Every row gives one point. Each copy is the shape, with its points in the same order, turned, moved and blurred by noise. Say if it was mirrored as well.

Shape (5 x 2):
[[-57  10]
 [ 34  -6]
 [  1  23]
 [-31   9]
 [ 17 -21]]
Copy 1 (5 x 2):
[[-37  50]
 [ -5 -34]
 [  7   6]
 [-25  31]
 [-31 -27]]
Copy 1 is: only turned
Copy 2 (5 x 2):
[[ 56   3]
 [-35  -6]
 [  1  23]
 [ 31   2]
 [-24 -22]]
Copy 2 is: mirrored
Copy 3 (5 x 2):
[[ 10  60]
 [  4 -33]
 [ 30   3]
 [ 11  33]
 [-11 -19]]
Copy 3 is: only turned

Shape (8 x 3):
[[ -2  24  45]
 [ 12  52 -17]
 [ 57  -3 -36]
 [  3 -37   0]
 [ -2  -8  28]
 [ -4  22  10]
 [ 12  -4  40]
 [ -8  -5   1]]
Copy 1 (8 x 3):
[[-31  44   7]
 [ -4  23 -60]
 [ 55   9 -35]
 [ 24 -13  21]
 [ -8  14  19]
 [-16  18 -14]
 [ -1  28  17]
 [  1  -6   1]]
Copy 1 is: only turned
Copy 2 (8 x 3):
[[ 44 -22  11]
 [ 25  12 -47]
 [-34 -26 -53]
 [-31 -18  20]
 [  8 -20  22]
 [ 21   5  -2]
 [ 22 -39  17]
 [ -5  -1   9]]
Copy 2 is: only turned

Shape (9 x 4):
[[-12  41   5 -23]
 [-32  19 -20  10]
 [ 22   2 -17 -28]
 [-34 -21 -16  11]
 [ -9  22 -32  34]
 [ -7   0  12  -4]
 [ 12 -12  12  -1]
 [ 16 -15  -3   8]
 [ 26  32 -35 -20]]
Copy 1 (9 x 4):
[[-24  13  42  -1]
 [-45  23  -5  11]
 [ -5 -13  -3 -32]
 [-20  31 -35  18]
 [-60 -10 -15  13]
 [  5   2  -7  15]
 [  5 -10 -12  16]
 [ -2 -15 -24  10]
 [-30 -29  11 -34]]
Copy 1 is: mirrored
Copy 2 (9 x 4):
[[-25   8 -32 -15]
 [ 21  17 -35   0]
 [ -9 -14  16   6]
 [ 34  33 -17  26]
 [ 41  10 -20 -21]
 [-10  31  -3   0]
 [  3  32  21   5]
 [ 15  20  24   0]
 [ -3 -35  -2 -17]]
Copy 2 is: only turned
Copy 3 (9 x 4):
[[ 24  15  -9 -32]
 [-16  28 -34  -7]
 [-13 -23  16 -20]
 [-25   9 -35  24]
 [-38  41  -9  -7]
 [  7   6   1   8]
 [  3  -6  13  13]
 [-23   1  15  18]
 [-21   4  10 -48]]
Copy 3 is: mirrored

Shape (9 x 6):
[[-10  14  -5  10  25  13]
 [-31   7   6 -25  20 -11]
 [-35   0  35   8  12   7]
 [ 41  -2   6  18 -29  -9]
 [ 34   1 -16  -3 -37 -21]
 [-39 -21  -3  -2  14  11]
 [-16 -10   7 -25  11  26]
 [ 55  10  10  -3 -29  -8]
 [ 60 -18   3   2  -8 -27]]
Copy 1 (9 x 6):
[[ -7   3   6  -1   6  25]
 [  8  32 -21 -15 -16   7]
 [ 29  10 -13  -4  20   2]
 [-32 -30 -28  32  10 -24]
 [-45 -24 -40  14 -10 -30]
 [ 10  20   8 -27   2 -11]
 [ 19  11  12   2 -22   1]
 [-30 -26 -35  50 -12 -23]
 [-45   4 -24  50   3 -31]]
Copy 1 is: mirrored
Copy 2 (9 x 6):
[[ 12  -1  10  15 -16 -11]
 [-15   0  -4  42  -8   9]
 [  9 -21  19  27  19  17]
 [ 16   5 -23 -47 -12  27]
 [ -3  14 -48 -36 -15  16]
 [ -5  17  17  26  22  -3]
 [-30  -2  19   7   6  -7]
 [ -5  -9 -31 -53 -28  24]
 [ -1  26 -16 -46 -37  44]]
Copy 2 is: mirrored
Copy 3 (9 x 6):
[[  5   5  10   8  30   0]
 [  7 -10 -23  36  10   8]
 [ 41   8 -10  15  16  22]
 [-11  13  12 -38 -27  -6]
 [-27  -7  -4 -32 -23 -22]
 [ 11 -18 -10  18  26  34]
 [ 15 -27  10  22   9  11]
 [-10   2  17 -28 -39 -26]
 [-31  20  12 -13 -48  -7]]
Copy 3 is: mirrored
